Each row is a point. To make a cloud, some directions were put in groups of two or more. Within a group, all points are equally far from the middle, so they leave a hole (a ring in 2 directions, a hollow ball in 3). The other directions are filled evenly. Then the cloud was stretched, turned, moved and blurred a little. Count the holes, and give their numbers of directions, smallest first.

Cloud (14 x 2):
[[ 23  28]
 [  4  50]
 [ -8 -31]
 [ 27  31]
 [ 41   2]
 [-28  17]
 [ 20  36]
 [  5  60]
 [  9   1]
 [-20 -21]
 [ -7 -23]
 [ 31  33]
 [-10  44]
 [ 18 -30]]
Holes: 0

Cloud (22 x 3):
[[  6 -26  25]
 [ 36  11  15]
 [ -9 -27  24]
 [  3  49  12]
 [ 20  30  -9]
 [ -1  26 -26]
 [-24 -28 -22]
 [-19 -25  21]
 [ 26  21 -22]
 [-51   0  39]
 [-24 -25 -26]
 [ 19  35  30]
 [-15   4  60]
 [ 10  42   7]
 [ 24  28  -6]
 [ -4  11  59]
 [-47   1   1]
 [ 23  32   1]
 [-50   4   3]
 [-52   1  13]
 [ -4  24 -27]
 [-16   0 -39]]
Holes: 1 (2)

Cloud (30 x 4):
[[  8  16  36 -60]
 [ 15  -5  49 -20]
 [ -4 -20  47   6]
 [-13  35   2  -5]
 [  6  49 -11  -5]
 [ -9 -35  -9 -11]
 [ 25  21  -4   9]
 [-16   8 -25  14]
 [-28  28   4  -6]
 [-37  24  36 -15]
 [ -6  11  35   0]
 [-20   3  43   5]
 [-13 -40   2 -18]
 [-11   9 -15   9]
 [ 12  34  27 -28]
 [-22  13   6  -4]
 [-34  21  33  -1]
 [-11   0  18 -35]
 [ 16  48  18  -5]
 [-25  -4 -23 -36]
 [ 10 -23  10 -20]
 [ 33  -6  -6 -21]
 [-33  14  -8 -17]
 [ -7  49  -3 -16]
 [-13  20 -28 -34]
 [ 23   3  18 -34]
 [-14  20  27 -10]
 [ -3  20  12  -4]
 [ -8  17   7 -16]
 [-34   0  15 -16]]
Holes: 0

Cloud (50 x 6):
[[  2   6  43  13  -1  15]
 [ 32  31  36  33  17 -15]
 [  0  32  39 -20  29   1]
 [  2   7  54   5  10  -3]
 [  9 -10 -35  18 -15   4]
 [-16  -9 -15 -16 -16  21]
 [ -2   1 -42 -32 -10  21]
 [ 17 -18 -21 -34  -2  48]
 [ 14  18 -17  13  43   7]
 [ -8  11  -3  13  25 -33]
 [ 29  12   6  -9 -21 -13]
 [-26  -8   6 -37  12  15]
 [-29 -11  35  16  21  14]
 [-12  -2   7  12 -10 -31]
 [-10   3 -13 -11   7  14]
 [ 12  24 -47   4  19   3]
 [ 24   6 -18  11 -26  39]
 [-25  37 -25 -25  16  11]
 [ 10  11   6 -37 -24  35]
 [  0  12 -22  18 -20  28]
 [ 22  15   0   5   1  49]
 [-30 -24  -8  -5   1 -17]
 [ -3  31 -12  33  25 -37]
 [ 33  41  21  21  -2  30]
 [ 24 -13   0  -7   0  53]
 [ 23  14 -15  -5  40  33]
 [-34 -11  -8 -18  -6   7]
 [ 28  15 -13 -12  28  34]
 [  3  18 -15 -10 -28  20]
 [ 23 -32  -6   8 -26  19]
 [ -9   5  10 -37  11  47]
 [-32   6  27  15   0  18]
 [ 11  29   1   7  25 -17]
 [ -5   2  24  -3  -8  60]
 [-31  28 -10 -12 -11  24]
 [ 29   5 -40  26 -19  24]
 [-48  12 -13 -12  -4   9]
 [-11   3  19  34 -16   5]
 [ 38  10 -23 -19   4   3]
 [  1 -26  31  25   2   8]
 [  6   4  20  30  37   3]
 [ 16  26  14 -22  26  -9]
 [-16  35  -2  11 -10  19]
 [ 19 -24  24  35 -13  19]
 [-45  -7   3   8  -1 -23]
 [ -1  -8  12 -14   1   9]
 [ 11 -18   5 -16 -24  17]
 [ -9   8   7  43  21 -35]
 [-21  -8  38 -39   5  -9]
 [ 27  -8   2 -21  -7  -4]]
Holes: 0
